Each row is a point. The window is the flat piece filled in between its corners: a triangle in 3 columns, a solid with four corners in 4, and so on. A path goes straight from each point to the next, and from the last back to the first. List the points from which the path goes on through the window.
In the rows, zero is written as 128.

Window (3 x 3):
[[ 96 127 156]
 [110 162 152]
 [196  98 138]]
Path:
(1): [120 120 193]
(2): [115 110 113]
(3): [103 135 136]
(4): [104 137 176]
(5): [121 149 182]
(6): [102 149 108]
(7): [ 94 130 128]
(8): [110 135 185]
Through the window after points: 3, 5, 7

Window (4 x 4):
[[165  95 118 104]
 [128 176  80 146]
 [ 84 117 152 140]
 [102  86 126 121]]
Path:
(1): [140 169  89 118]
(2): [115 110 127  95]
(3): [127  83 107 165]
(4): [149 111  88 159]
(5): [139 143  87  86]
(6): [ 97 124 132 110]
(7): [124 111 120 166]
(8): [102 157  90 167]
(9): [ 94 174  95 138]
(10): [ 98 100 134 104]
(11): [104  91 124 165]
(12): [176  82 106 128]
(13): [151 114 101  64]
(14): [ 99 105 137  89]
(15): [111  88 121 159]
(16): [155 144  99 180]
Through the window after points: 2, 6, 10, 14

Window:
[[ 71 169 115  61  89 120 146 135]
 [ 98 113 179 157 149 140  98 122]
 [147  84 158 115 119 121  79 114]
 [127 140 206  98 162 116 142 113]
 [106 224  49 109 143  87 159 135]
 [ 93 150  43 100 195 121 125 110]
 [145  75 198 126  93 181 134 104]
 [ 91 103 106 105  98  92 167 129]]
Path:
(1): [ 80 153  89 112 109 111 127  70]
(2): [103 137  65  97 128 125 147 168]
(3): [133 101 139 106 153 138 132 179]
(4): [ 99 132 141 124 129 100 136  62]
(5): [100 156 130 126 135 116 125 105]
(6): [109 149 125 120 146 121 133 150]
(7): [128 142 116 102 140 127 136 152]
(8): [ 97 151 123 116 127 109 125  70]
(9): [ 88 140 105 105 108  96 149  99]
(10): [104 138 109  94 118 113 158 160]
(11): [127 121 163  97 150 128 126 159]
(12): [120 128 172 114 137 111 126  77]
(13): [115 111 133 117 121 115 101  72]
(14): [135 105 139 107 141 129 115 154]
(15): [ 98 160  96 105 148 113 156 155]
(16): [ 88 167  95 112 140 103 155  88]
Through the window after points: 5, 7, 9, 11, 13

Window, 11 rows:
[[ 69  72  87 150 194 100 167 134 155  96  87]
 [101  90 137 152 170 122 215 166 127 102 126]
 [ 75  86 104 149 166 157 163 123  64 131 132]
 [133 134 106  69 166 164 144 112 147 149 124]
 [ 87 148 122  65 176 132 118  97 154 100 170]
 [178 176 192 157 145 138 104 135 124 124  93]
 [193 142 155 197  72 144 123 141 125 105 110]
 [135  89 131  78 189 130 100 135 147 120 155]
 [152 162 173 161  80 130  97 201 137 120  82]
 [169 147 183 135  89  92 126 124 120 154 109]
 [145 163  85  86 184 117 117 127 108 137 165]]
Path:
(1): [125 106 131 120 150 126 146 132  84  78  82]
(2): [141 131 140  81 123 131 163 141 101  91 102]
(3): [131 126 124 135 162 141 140 127 150 152 135]
(4): [ 96 119 133 184 156 128 113 145 138 158 162]
(5): [150 150 132 111 126 128 174 142 108  81  62]
(6): [142 109 141 109 118 117 142 131 100  81 114]
(7): [107 148 149 165 173 119 157 144 175 178 134]
(8): [112 142 130 112 196 161 142  97 189 189 173]
(9): [131 117 113 104 165 126 138 126 119 105 119]
(10): [132 115 127 101 138 123 135 134 110  96 100]
(11): [118 135 105 156 146 143 142 148 167 155 175]
(12): [ 88 115 115 143 182 138 148 134 134 143 148]
(13): [126 114 132  95 150 120 135 131  96  85  88]
(14): [124 125 117  70 145 137 154 104  90  83 112]
(15): [133 115 121 146 189 130 122 138 160 157 165]
(16): [103 113 122 153 168 134 145 132 128 132 122]
Through the window after points: 2, 6, 16
